Each row of a before or after table is a point. One or more steps were done to the points. Then noise was added and the rows were shuffled. The steps act on columns, c1 being the first. What was done? A step turns or swaps two columns, mirrors them in a line or flattens them onto one, adds a multiple of one to another, or multiplies or shifts one. Angles are multiples of 10 degrees, from the lower column toward the higher: turns from -170 to 170, lines from 10 to 170 but not 90. Use the fewest steps. Two steps may share a column if one is a turn and the other turns, adds or multiplies; they go together, in the order done. Otherwise the lowest column goes first.

Before, 14 rows:
[[ 2.6  5.5]
 [ 0.8  1.1]
 [-3.1 -0.7]
 [-2.3  5.0]
 [-1.8 -0.6]
 [-2.5 -3.1]
 [-2.8  2.1]
 [ 0.0  3.1]
 [ 0.0  1.4]
 [-3.2  0.7]
 [-5.6 -4.0]
 [ 0.9 -2.2]
 [-3.6 -9.5]
 [-1.5  1.0]]
After, 14 rows:
[[  0.0   1.9]
 [  1.3   0.8]
 [  3.3   4.8]
 [-10.2  -1.5]
 [  2.6   1.6]
 [ -0.8   3.3]
 [  1.5  -0.1]
 [ -3.9   0.7]
 [ -2.2   2.3]
 [  6.2   0.4]
 [  0.3   3.4]
 [ -6.1   2.8]
 [ -1.4  -1.8]
 [ -1.3   1.3]]
Steps: turn c1 and c2 by -60 degrees

Before (9 x 4):
[[ 0.8  0.3 -1.8 -1.5]
 [ 3.3  0.8  0.8 -1.1]
 [-3.4  2.5 -1.8  2.7]
 [-6.6 -3.7 -2.8  1.5]
 [-4.0 -8.8 -1.3 -2.4]
 [-1.7 -5.2 -2.7 -3.5]
 [-0.6  0.3  2.4  0.6]
 [ 1.0  2.0  0.4 -3.4]
 [-3.5 -6.4 -1.4 -8.1]]
After:
[[ 3.8  0.8 -3.6  2.1]
 [-3.6  4.4 -1.4  0.2]
 [ 0.6  0.0  0.3  0.3]
 [ 3.6 -4.8 -4.9  5.6]
 [-6.2 -0.6 -3.5  6.1]
 [-2.1  1.7 -1.2 -2.8]
 [-0.9 -7.2 -3.4  4.5]
 [-2.7 -2.7 -4.6  2.9]
 [-1.6  1.4 -3.6 -0.2]]
Steps: add -0.7 times c4 to c2; turn c1 and c4 by -110 degrees; shift c3 by -2.0

Before (8 x 8):
[[-2.8 -1.4  0.6 -3.7  1.7  0.4  2.3  0.2]
 [-3.7  5.5  1.2  2.6 -1.4  1.0 -1.5 -4.0]
 [-2.8  8.8  0.5  1.6  3.4 -4.8 -9.1 -3.5]
 [-3.0 -4.6  4.1 -2.3 -1.4  2.0 -0.7 -0.2]
 [-0.5 -2.4 -2.4  1.4 -4.9  1.3  1.2  0.7]
 [ 5.3  2.1  4.5 -2.0  0.2  3.7 -1.0 -1.2]
 [-0.4 -2.8 -0.2  0.8 -5.8 -3.7  3.6 -2.4]
 [ 0.0 -4.4  0.3  3.0  3.0  3.0  3.0 -2.8]]
After:
[[ 0.2 -1.7 -1.7  1.3  2.9  4.7  3.0  5.2]
 [-2.9  3.1  4.2  3.3  3.4 -8.7 -9.0  4.8]
 [-3.1 -4.8  0.2  1.7 -1.7  4.0 -0.7 -1.5]
 [ 5.4 -1.1  5.7  2.4 -0.1  2.2 -1.3 -0.4]
 [-2.8 -1.2 -0.3  2.0  1.8  0.8  2.2 -3.1]
 [-0.4  0.6 -2.5 -1.6 -4.8  2.4  1.4  0.3]
 [-0.6 -2.4 -3.2  2.3 -5.7 -1.7  3.4  3.4]
 [-3.5  2.4  4.7  3.4 -1.4 -2.0 -1.2  6.2]]
Steps: turn c2 and c6 by -30 degrees; turn c2 and c3 by 50 degrees; multiply c8 by 1.6; turn c4 and c8 by 130 degrees

Before:
[[ 3.9  4.1  2.7 -0.9 -5.6  2.6  5.1 -3.2  0.2  1.7  4.7]
 [-4.0  3.7 -0.4 -0.9 -1.0  4.4  2.9  0.5 -0.6 -4.9 -1.0]
 [-1.6 -4.9 -2.6 -0.6  2.5  2.7  1.5 -2.0 -0.7 -6.4  4.3]
 [-4.5 -0.9 -0.3  0.2 -4.3 -0.4  4.6  2.8 -7.3 -4.7 -0.2]
 [-1.5 -4.3  2.2 -3.5 -2.7 -3.3 -0.6 -4.4  0.7  4.5  1.6]
 [-5.2 -0.2  5.8 -1.6 -1.2 -1.0  0.0  4.6  1.9 -2.4  4.4]
 [-1.9  2.8  5.7 -0.9 -0.7 -1.9  6.4  1.8 -0.6 -3.4  1.0]
 [ 0.1 -0.6  1.1 -0.8  2.1 -1.8  4.5  3.3 -5.0  3.6  0.3]]
After, 8 rows:
[[ 3.0  3.6 -3.2 -0.9 -2.8  4.5 -1.4  0.0 -0.7 -4.9 -2.7]
 [-3.2 -1.0 -7.4 -1.7 -0.9 -1.0  4.3 -4.8 -1.6 -2.5 -0.7]
 [ 3.2 -3.9 -3.7  0.2 -3.3 -0.3 -1.0  2.6 -7.5 -4.7 -4.5]
 [-1.2  0.7 -0.5 -0.8  2.2 -1.9 -0.5  0.8 -5.9  3.7 -4.5]
 [-5.1  2.7 -4.3 -0.9 -2.1 -1.9  0.0 -1.0 -1.5 -3.4 -6.4]
 [-5.6  1.0  2.0 -0.9 -6.7  2.7  3.7  2.2  2.2  1.6 -5.8]
 [ 3.8 -3.9 -0.1 -0.6  4.5  2.7  3.9  2.0  0.8 -6.5 -2.1]
 [-1.6 -6.7 -2.4 -3.6 -0.2 -3.2  1.7  2.9  3.5  4.6  0.4]]
Steps: turn c1 and c3 by 120 degrees; multiply c1 by 1.3; turn c2 and c5 by -30 degrees; multiply c2 by 1.3; turn c7 and c11 by -100 degrees; mirror c8 and c9 in the line at 110 degrees

Before:
[[ 0.9  2.4  1.3 -3.3 -2.4  1.0  4.3  0.4  7.2 -1.0 -3.3  5.5 -8.7  4.4]
 [-0.5 -1.3  7.0  0.9  0.9  1.3 -4.6  1.1 -2.4 -1.3 -0.9 -1.2  2.7  2.5]
 [-0.4 -0.5  3.3 -6.9 -3.7  1.7  6.3  2.6  4.8 -0.4 -2.2 -1.2  3.9  0.0]
 [-0.2 -0.1  3.0  0.7 -4.5  2.9 -3.0  3.2  0.3  0.2 -1.6 -1.9 -1.6  4.8]
 [ 1.7  2.5 -0.4  0.7 -0.4  3.4  6.2 -0.1 -1.3 -1.1 -2.5 -1.5  3.6  4.2]
 [ 1.0  4.0  1.3  1.3 -3.0 -0.4  0.2  1.1 -2.5 -1.5  7.0 -1.1  4.1  2.9]
 [-3.5  1.7  1.9 -2.7 -2.1  1.7 -4.6  2.7 -0.9 -0.8 -2.0  2.1  3.5 -0.1]
 [ 0.2 12.4  0.9 -2.5 -4.0  2.2 -4.6 -5.8 -0.6 -1.2 -2.1 -3.1  3.5  1.9]
 [ 0.3  5.5  0.3 -1.1 -0.8 -3.6 -4.9  2.6 -0.1  1.9 -3.4  0.7  1.0  3.2]
 [-1.3 -1.2  1.7 -5.9 -3.2  1.7 -0.4  0.5 -2.2 -0.3  0.5 -2.9  3.9  5.7]
 [ 2.1  3.8  1.1 -1.2 -2.5  4.4  4.2 -1.8 -2.2  3.8 -1.0 -2.1 -7.8  4.8]]
After (11 x 14):
[[ -0.8   1.6   7.1   0.8   1.5   0.5  -5.3   1.1  -2.2  -1.2  -0.5   0.0
    2.7   2.0]
 [  2.6   1.6  -0.4   0.8   1.0  -4.0   5.1  -0.1  -1.2  -1.1  -2.6  -1.1
    3.6   4.0]
 [ -5.5   0.7   2.0  -2.7  -2.9  -2.2  -5.5   2.8  -1.1  -0.6  -2.7  -0.8
    3.7  -0.3]
 [  1.2  -0.4   1.3  -3.4  -6.0  -2.7   6.8   0.5   7.2  -1.1  -4.1   0.9
   -8.5   6.5]
 [ -0.2   2.5   2.9   0.7  -0.6  -1.3  -2.5   3.4   0.2   0.1  -2.9  -5.0
   -1.6   4.9]
 [ -0.6   1.8   3.4  -7.1  -0.8  -0.4   5.1   2.5   4.9  -0.3  -3.4  -3.9
    4.0   1.6]
 [ -2.1   2.1   1.6  -5.8   0.8   0.2  -1.6   0.5  -2.1  -0.3  -0.4  -4.4
    3.8   5.2]
 [  0.2  -4.4   1.0  -2.6   0.6 -11.9  -5.6  -5.8  -0.6  -1.1  -3.3  -5.0
    3.6   1.8]
 [  1.4  -2.6   1.4   1.1  -0.6  -3.4  -1.0   1.1  -2.5  -1.5   6.1  -3.1
    4.2   2.3]
 [  0.5  -5.9   0.2  -1.2  -1.0  -2.7  -5.3   2.5  -0.1   2.0  -3.5  -0.4
    1.1   3.2]
 [  3.4   1.9   1.0  -1.2   0.4  -5.4   6.6  -1.9  -2.1   3.8  -1.5  -3.2
   -7.7   3.9]]
Steps: multiply c1 by 1.6; turn c2 and c6 by -120 degrees; add 0.3 times c5 to c11; turn c5 and c12 by 60 degrees; add -0.3 times c13 to c7; add 0.3 times c9 to c14
